Each row of a before or after table is a point. The points were changed in one or more steps. Then noise was added and the rows were shuffled. The steps act on columns, c1 being the first. Name the steps. A step turns or swaps two columns, mirrors them in a line or flattens them onto one, adds a multiple of one to another, or multiplies or shifts one. Angles are multiples of 10 degrees, from the lower column toward the higher: turns from -170 to 170, lines from 10 to 170 but not 90. Use the fewest steps. Two steps may share a column if one is a turn and the other turns, adds or multiplies; they go together, in the order done. Otherwise the lowest column goes first.
In the rows, zero is written as 128.

Before:
[[147 148 129]
 [149  74 134]
 [119  99 141]
 [166 136 160]
 [146 115 128]
 [162 218 147]
 [154 180 163]
 [150 104 120]
 [137 178 125]
 [117  77 132]
 [168 113 117]]
After:
[[116 105 153]
 [120 110 149]
 [149 101 157]
 [148 136 119]
 [136 150 105]
 [161 157  95]
 [154 134 124]
 [167 127 130]
 [145 123 134]
 [150 123 136]
 [168 116 143]]
Steps: flatten c2 and c3 onto the line at 130 degrees

Before, 9 rows:
[[140 128  96 176 138  95 170 111]
 [173 101 120  95 132 133 114 133]
 [142 121 115 189 138 129 128 123]
 [135  76 128  96 152 118  98 127]
 [118 165 137 113 134  85 152 160]
 [155  93 165  78 149 133 106 104]
 [ 95 179 109 113 120 103 149 129]
 [113 150 135 110  86  82 147 142]
 [151 141 103 171 145  89 116 105]]
After (9 x 8):
[[133  74 134  97 104 119 101 142]
 [140 131 162 176 129  92 153  92]
 [119 166 123 115 121  83 164 142]
 [156  94 101  79  95 133  98 117]
 [142 121 144 189 124 127 125 122]
 [152 141 157 172 121  87 106 111]
 [171 101 136  95 126 133 120 140]
 [112 150 107 111 166  81 152 130]
 [ 98 180 145 112 141 103 144 119]]
Steps: turn c3 and c5 by -160 degrees; turn c7 and c8 by -30 degrees

Before:
[[101 115 128 113 130 152 101 122 132 134  95  96]
 [141 116 146 106 102  96 148  84  95 121  99 172]
 [175 155 121 133 152 118  88  76 113 109 123 132]
 [ 92 129  40  99 124 161 165 105 130 123 165 113]
 [113 130 163 130 139 141 150 122 130 110 154  83]
 [126  63 162 111 143 122 106  66 118 120 132 145]
 [108 129 141 173 158 148 148  85  94 109 150 140]
 [ 86 119 125 139 148 105 119  94 117 138 133 140]
 [145 158  94 120 149 138 128 150 169 137 143 122]
 [153 110 172 123  95 154 160 158  76  71 163 145]
 [118  96 110 119 105  92 108  63  93  88 126 151]
 [126 135 167 165  86 134 119 117 148 142 105 141]
 [126  93 144 151 172 137 131  91 133  82 117 123]
 [138  81 135 142 134 110 123 111 105 148 137  96]]
After (14 x 12):
[[ 91 128  37  97 123 160 166 104 131 126 127  91]
 [107 130 151 158 158 148 147  86  94 110 166 118]
 [144 157 101 118 149 137 124 152 171 140 131 110]
 [139  78 138 146 133 110 124 114 107 148 114 100]
 [153 115 163 110  94 154 159 156  77  75 161 114]
 [100 115 130 129 129 154 102 124 133 136  81 133]
 [127  64 166 106 142 123 105  68 121 119 139 138]
 [139 114 139 104 101  96 148  83  95 120 133 178]
 [127  93 157 151 173 136 131  90 130  78 129 131]
 [111 131 168 136 140 138 151 120 131 110 110  79]
 [128 138 155 162  84 135 117 113 149 145 136 156]
 [ 85 124 131 133 148 104 118  96 116 138 144 130]
 [119  98 101 114 105  90 105  63  95  87 142 147]
 [178 153 128 129 148 120  88  75 112 108 129 134]]
Steps: add 0.3 times c5 to c3; turn c11 and c12 by -50 degrees; turn c4 and c11 by 20 degrees
